Each row is a point. The window is the flat piece filled in between its corners: a triangle in 3 columns, a solid with four corners in 4, and so on. A path goes straight from each point to the next, and from the last back to the first. After which points does the path pass through the window?

Window (4 x 4)
[[-32  33 -14   5]
 [ 17   3 -60 -15]
 [-34   2   7   5]
 [ 21   1  54   6]]
Path:
(1): [-19   7  -3  31]
(2): [-37  -2   7 -36]
(3): [ 12   1  30 -13]
(4): [27  9 29 45]
(5): [ 23  -4 -40   1]
(6): [ 19  -3 -33 -52]
(7): [-45  25  -1 -39]
(8): [-13  33 -22  46]
(9): [-35  19   8  56]
(10): [-39  28  21 -24]
(11): [-18   8  19 -14]
(12): [-20  -3  12  24]
Through the window after points: 1, 3, 7, 11

Window (6 x 6)
[[ -4 -19 -17  21   2   1]
 [ -2  11  -3   1  -7   3]
 [  1   6 -22  27  -3 -12]
 [ 46   9  32  -5 -15 -50]
 [  8   7   1   4  18 -15]
 [  9   7 -40 -15  -9   4]]
Path:
(1): [24 -1 -4  4  6 -4]
(2): [-10   6  -8 -11  -9 -23]
(3): [-10 -10 -20   8  -7 -20]
(4): [ 14  -2 -18   8   5  -4]
(5): [ 57   3  23  15  -9 -26]
(6): [ 14  14  22 -23 -17 -60]
(7): [ 14   7   7  -1   3 -31]
(8): [ 25   6   6   6   8 -12]
(9): [ 54  -6  19  12  -9 -10]
(10): [ 11  21  17 -14 -13 -54]
(11): [  4   7 -14  -3 -11 -27]
(12): [ 24   7  -5   8  -4 -12]
Through the window after points: 5, 7, 9, 11

Window (6 x 6)
[[-24 -27  59  10   1 -22]
 [ 48  21 -31  11  36  18]
 [ 13 -38 -15 -14 -27   2]
 [ -5 -18 -31   0   9 -16]
 [  3  46 -37 -25  -8  -2]
 [ 23  10  -2  24  -4 -13]]
Path:
(1): [-38 -27  32  19   9  -9]
(2): [  0  -3 -14  15 -12  33]
(3): [ 30 -30  -5  -2   5 -30]
(4): [ 33  17  -4  -4  -6 -52]
(5): [ 9 -2 -8 24  1  6]
(6): [ -9 -31  25  40  -7  17]
(7): [ 20 -28  28  12  10 -46]
(8): [ 35  -3  18   6  11 -36]
(9): [-22   6  -8   9  -2  21]
(10): [ -2 -18  15  19   6   5]
(11): [ 22 -11   2  -3  11 -42]
(12): [  5 -16  60  -4  -7 -30]
Through the window after points: 4, 8, 12

Window (8 x 8)
[[  5 -14 -24 -38   7  13 -39  39]
 [ 51 -18  -5 -19  11   1 -13  -3]
 [-42  21  -8 -22  35 -38  -1  -1]
 [ 35 -13 -17 -15  20  33  18 -26]
 [-34  60 -16  17  22 -30   6 -20]
 [ 17 -13  -3 -49 -20  10  -3   1]
 [ 22  -7  25   0  17  35   2 -25]
 [-11 -24 -41  10  -4 -30 -13  -5]]
Path:
(1): [ -7   2  -8 -23  11 -22  10  13]
(2): [ -8  17  -4 -19  22  -4  17   6]
(3): [ -2   8  -6 -28  43  -8 -29 -47]
(4): [ -7   6  -6 -21   9 -30 -31 -51]
(5): [-45  42 -17   0  40 -20  27  39]
(6): [  1 -10  -8  -7   8 -14   7  19]
(7): [ -3  -2 -20 -14   9 -15 -24 -12]
(8): [-13   8 -10 -36  19   8 -39 -27]
Through the window after points: 4, 8
